Every row gives one point. The window is the flat piece filled in between its corners: a triangle in 3 columns, a solid with four corners in 4, and so on. A path goes straight from each point to the next, and from the last back to the first. After which points does the path pass through the window?
(in the rows, 128 means zero)

Window:
[[149 205 139 150]
 [131 187 184 152]
 [ 91  42  98 138]
 [218 110 188 153]]
Path:
(1): [142 178 177 189]
(2): [124 179 183 100]
(3): [123 129 148 115]
(4): [117 129 135 190]
(5): [ 69 159 108 185]
(6): [ 84 146 118  70]
(7): [122  79 119  80]
(8): [125  81 133 173]
(9): [131 168 169 177]
(10): [130 168 175 128]
(11): [119  89 129 107]
(12): [113  93 125 224]
Through the window after points: 1, 3, 7, 9, 11

Window, 6 rows:
[[131 201 233 149 154 143]
 [ 92 199  51 112 104 169]
 [148 164  61 138 168 140]
 [164  83  39 104 134 145]
 [ 52 157 148 216 141 106]
 [196  93  97 194 117  87]]
Path:
(1): [133 146 109 164 131 166]
(2): [113 170 107 197 118 212]
(3): [107 193  98 115 125  99]
(4): [131 192 116 138 146  75]
(5): [136 167 123 214 145 175]
(6): [115 152 135 219 129 150]
(7): [105 167 133 176 138  79]
(8): [138 156  97 115 132  42]
(9): [128 115  98 200 137 204]
(10): [144 130 120 190 151 157]
(11): [132 146 123 145 146  85]
(12): [125 164  86 116 154  98]
(13): [151 160  74 154 162 161]
(14): [116 170  76 180 133 222]
(15): [ 99 175  83  97 112  99]
(16): [123 170 128 118 115  88]
Through the window after points: 8, 12, 14

Window (6 x 6):
[[119 160 100 217 118 110]
 [163 135 126 100  56 131]
 [ 48 189  91  68 249 127]
 [186 123  67 202 133 107]
 [175 128 139 197 131 140]
 [ 73 111 118  81 182  96]]
Path:
(1): [145 180 134 121 143  70]
(2): [144  89  77 140 138 180]
(3): [ 97  94  76 220 127 167]
(4): [137 177 113 179 119  89]
(5): [182 183 188 136 116  81]
(6): [147 122 106 142 105 147]
(7): [101  98  81 149 131 181]
(8): [158 157 137 128 169  94]
(9): [151 167 130 157 104  80]
(10): [124 118  90 147  88 172]
(11): [100 139  82 185 124 170]
(12): [139 165 133 185 136  34]
(13): [157 153 140 170 160 109]
(14): [100 113  73 138 146 191]
(15): [153 113  68 181 131 129]
(16): [198 149 107 170 114  89]
Through the window after points: 3, 5, 9, 11, 13, 15

Window (8 x 8):
[[ 96 104 129 121 136 163 115  65]
 [127 143  91 100  90 119 134  83]
 [144 173 165 114 154  68 124 115]
 [119  55 114  91 134 165 168  93]
 [169 171 215  35  79 159  92 143]
 [ 69 178 105  68  96 149 207  40]
 [ 52 102 108 126 108  58 171  36]
 [160 177 208 138  92 115 115 168]]
Path:
(1): [142 121 156 130 105 132 147   7]
(2): [172 118 158 130 130 112 152  62]
(3): [111 130 125  90 128 118 138 113]
(4): [ 90 155 140  73  79 155 123 177]
(5): [161 151 192 107  94 132 129  89]
(6): [144 141 166 116 137 102 152  73]
(7): [ 84 161 130  82 135 100 126 142]
(8): [ 89 179 138  89 125  99 113 146]
(9): [156 171 178  99  99 117 123  74]
(10): [166 141 172 131 144 109 135  79]
(11): [106 141 133  88 131  98 137 126]
(12): [ 70 126 112  87 136 166 117 125]
Through the window after points: 2, 10, 12

Window:
[[176 128  81 157 165 134  87 139]
 [249 129 159 135 136  84 129 150]
 [ 98  93 111 145 110 112 184 115]
 [131 221 158 158 172 125  75 120]
 [149 136 132 192 150 161 182 135]
 [119 135 120  34 147 121 137 159]
 [ 85  87 131 169  96 160 120 130]
 [132  57 173  86 125 117 185  93]]
Path:
(1): [153 194 118  93 126 159 100  93]
(2): [180 158 115 130 133 177 123  97]
(3): [125 108 171 157 167  77 129 186]
(4): [120  70 179 120 151 113 156 129]
(5): [152 117 131  92 101 136 167  74]
(6): [160 143 122 148 128 152 112 118]
(7): [140 129 143 147 166 112 123 157]
(8): [130 122 145 158 198 106 114 194]
(9): [142 145 104 135  73 161 134  90]
(10): [146 164 138 122 114 152 113 103]
(11): [124 138 148 167 180 102 119 166]
(12): [131 115 154 166 196  71 127 162]
(13): [176 169 127 117 136 160 159 109]
(14): [181 157 118 110  90 157 196 101]
(15): [ 96  89 172  86 158  99 131 164]
(16): [140 146 141 170 172 113 104 139]
Through the window after points: 4, 10, 16

Window:
[[138 160 134 146 189 191  88 109 179]
 [135  95 145 187 149 172 149  51 145]
 [ 61  66  36 147 105  90 127  51 135]
 [157 145  71 109 128  77 150 190 103]
 [135 154 104 165  99  54 131 107 138]
 [203 165 146  59 142 157  89 109 171]
 [ 57  71 134 214  44 154  42  76  86]
 [144  96 216 122 206 104 125  61 195]
 [186 103  56 104 199 106  84  60 146]]
Path:
(1): [135 183 119  78 212 117 152  58 106]
(2): [ 93 116  75 134 129  99 130  83 110]
(3): [123  74  62 141 111  99 122 110 166]
(4): [161  87 139 159 141 157  72  70 225]
(5): [147 142 152 109 165 152  97  44 144]
(6): [137 158 136 123 174 152  94  94 146]
(7): [165 114 131 131 153 155 109 107 197]
(8): [154  94 125 145 139 138  82 112 207]
(9): [ 84 144 170 153 159 144 114  54  82]
(10): [111 167 136 129 156 153 118  65  95]
(11): [149 106 103 159 137 135 100 147 174]
(12): [180  75 107 129 103 161 109 127 226]
(13): [138 154 116 118 152 124 105  96 134]
(14): [110 128 120 129 148 125 105  54 137]
(15): [176  79 108 177 111 128 108  87 204]
(16): [205 112 146 105 168 127 111 116 226]
Through the window after points: 2, 6, 8, 10, 12

Window, 9 rows:
[[203 111 100  76  67 112 187 108 130]
 [148  70 106 146 145 108 202 153 124]
 [109 150 160 118  72 210 127 166 154]
 [ 78 183 142  77 169 249  98 193 195]
 [127  99 168 129 158  57 150 190 110]
 [139 124 122 135 157 106  82 118  97]
 [170  76 195 113 166 133  51  83 140]
 [160 147 160 167 181 100 151 164 122]
 [115 128 159 133 125  78 175 106 127]]
Path:
(1): [129 134 138 141 116 126 143 167 182]
(2): [129 102 143 110 117 180 160 138  97]
(3): [168 136 170  82 150 147 173 150  59]
(4): [159  91 113 125 109 108 146 149 158]
(5): [147 135 117 159 119  94 111 158 198]
(6): [120 129 177 119 137 133 171 133  96]
(7): [144 125 185 124 194 133 154 134  68]
(8): [156 150 128 178 134  77 144 170 182]
(9): [158 117 113 122 120 115 123 140 183]
(10): [143 130 156 110 139 156 140 148  93]
(11): [143 117 126 107 117 133 182 148 105]
(12): [152 148 131 138 102  64 145 152 204]
Through the window after points: 1, 5, 7

Window:
[[117 208 131 135 229 141  48 149  92 138 108]
 [ 74  54  32  96 163 109 106 159 109  86 197]
 [130 158 112 130  63 151 116 100 108 174  90]
 [122  96 116 125 121  78 113 115  86  96  93]
 [173 130  73 165 125  82 103 153 108 129 146]
 [161 248 140  85  95 195 130 184 110 130  41]
 [129 128 125  97  90  63  87 126 136 121 182]
 [126 195 119 122 120 140 140 153 171 158  32]
 [ 56 155 173 172  49  60 136 153  87 117 219]
 [119  51 133 104  99 174 190 148 156  77 212]
 [128 174  56 155 142  97  66  85 124  80  95]]
Path:
(1): [131 185 111 121 137 102 168 114  93 133 131]
(2): [130 184 110 114 147  92 120 130  94 148 141]
(3): [125 150 113 160  91 132  37 158 132  86  59]
(4): [108 103 120 154  85 144  41 161 119  97 104]
(5): [126 146  98 104 137  99 151 122 101 114 176]
(6): [110 129  51  96 177  94 168  94  76 166 151]
(7): [100  84  89 136 101 124  42 185 156  32 166]
(8): [113 105 107 148 109 177  76 191 140  95 109]
Through the window after points: 6
